Rows are points. Each copy is the shape, with its points in the same order, stretched, turned, moved and blurred by noise. Say if it was mirrored as well.
In the rows, zero is written as 128.

Shape:
[[ 96 175]
 [157 106]
 [100 178]
 [ 93  73]
 [138 122]
 [ 75 140]
 [146 221]]
Copy 1 (7 x 2):
[[131 195]
 [163 107]
 [138 192]
 [ 95  92]
 [152 126]
 [ 92 156]
 [189 224]]
Copy 1 is: only turned
Copy 2 (7 x 2):
[[ 62 142]
 [152 114]
 [ 62 134]
 [142 193]
 [125 125]
 [ 88 172]
 [ 49  68]]
Copy 2 is: mirrored
Copy 3:
[[ 86 173]
 [146 102]
 [ 95 170]
 [ 73  71]
 [120 124]
 [ 69 136]
 [133 214]]
Copy 3 is: only turned

Shape (9 x 3):
[[211  99  47]
 [145  90 164]
 [143  97 133]
 [138 115 117]
 [ 97 154  86]
 [107 109 176]
 [ 96 221 126]
 [144 201 129]
 [ 81 102  60]]
Copy 1:
[[224  99  70]
 [120  77 147]
 [137  94 139]
 [141 116 127]
 [137 178 133]
 [ 96 102 169]
 [ 77 197 101]
 [ 91 154  75]
 [181 171 166]]
Copy 1 is: mirrored
Copy 2 (9 x 3):
[[189 247 115]
 [ 93 160 173]
 [102 177 150]
 [110 164 121]
 [126 144  55]
 [ 66 124 151]
 [147  67  69]
 [172  98 108]
 [ 81 191  51]]
Copy 2 is: mirrored

Shape:
[[ 71 113 165 185  72 211]
 [ 78 137 161 196 182  83]
 [113 193 100 105  81 174]
 [180  80 186 185  79 142]
 [121 184  51  86 105 139]
 [117  95 112 118 106  84]
 [167  58 131  79 126 119]
 [184  92 150  84 115 138]
 [102 191  59  66 160 202]
 [146 149 182  63 104  82]
 [ 80 162  78 141 205  81]
 [169  82 140 115 138 152]]
Copy 1 (12 x 6):
[[ 23 118 149 192 122 203]
 [ 77 103  97 166 206  74]
 [118 197 137 129  85 153]
 [128  54 146 216 119 176]
 [149 182  95  87  84 155]
 [124  75 103  99 117 132]
 [162  52 126  98 134 184]
 [177  81 151 126 139 178]
 [118 219 101  65 149 204]
 [172 111 198 114 120 117]
 [119 152  58 102 186  82]
 [152  73 131 124 146 204]]
Copy 1 is: only turned
Copy 2:
[[ 75 100 139 210  75 193]
 [106 115 146 190 199  96]
 [114 180  70 139  73 151]
 [152 105 199 212  56 114]
 [140 162  44 109  93 125]
 [117  96 122 131 101  73]
 [160  79 167  93  77  95]
 [173 119 169 109  66 114]
 [143 165  50  79 124 193]
 [119 173 177  94  89  78]
 [131 126  77 127 208  90]
 [173 100 162 128  85 133]]
Copy 2 is: only turned

Shape:
[[ 63  48 137 137 149  73  75 119]
 [ 46  79 122 142 165  79  52 140]
 [132 158 122  49 126 129 179  89]
 [141 138 105 175 188 163 129 107]
 [114 182 161  70  79 144 119 121]
 [201 147 120 154 100 167 172 186]
 [ 30  80 173 162 172 111 126  94]
 [106 108 103 118  99 168 163 160]
 [145 188 113  77 133 180 183 187]
 [ 65 127 178  86 224 105 120  79]
 [121 190  90 130 116 170 164 135]
 [136  99 108 147 179 215 116 117]
 [ 88 147 181  72 144 145 139 117]]
Copy 1, 13 rows:
[[ 87  41 120 137 149  89  23 101]
 [ 80  54 105 143 167 115  13 136]
 [123 172  78  50 136  91 151  96]
 [137 141  79 158 196 175 129  79]
 [127 189 122  71  95 130 100 134]
 [209 148 101 155 100 160 190 142]
 [ 23  73 141 145 161 130  75  71]
 [133  99  75 111  82 155 142 121]
 [151 161  71  81 124 164 197 173]
 [ 43 116 135  80 227 111  89  87]
 [128 186  51 121 117 170 158 132]
 [158 105  80 118 175 216 118  71]
 [ 83 141 139  70 146 134 118 117]]
Copy 1 is: only turned
Copy 2:
[[ 42  45 158 139 103  76  87 115]
 [ 35  68 159 136 133  72  61 151]
 [108 187 175 112 126 150 196 107]
 [127 132 138 207 184 155 131 125]
 [112 207 183 113  66 151 123 124]
 [203 171 135 180  89 167 153 200]
 [  8  61 197 189 129 142 112 120]
 [ 96 136 108 144  89 182 156 172]
 [141 197 130 119 124 198 193 208]
 [ 44 110 231 117 183 127 141  89]
 [106 209 119 172 131 162 154 169]
 [118  91 107 163 165 207 114 118]
 [ 76 152 203 105 107 169 147 123]]
Copy 2 is: only turned
Copy 3:
[[ 43  51 107 117 155 123  63 142]
 [ 27  85  90 122 154 138  51 171]
 [123 156 122  38 123 132 155  90]
 [127 148  99 164 168 203 120 124]
 [118 156 161  47  63 157 124 149]
 [191 138 111 149  91 166 193 182]
 [ 30  81 168 117 192 164 100 136]
 [110 100  98  90 111 177 179 167]
 [157 180 103  66 123 168 187 194]
 [ 70 137 151  63 219 145  66 113]
 [112 184 104 107 101 190 180 152]
 [146 108  86 127 164 240 115 138]
 [106 135 167  44 145 160 115 148]]
Copy 3 is: only turned
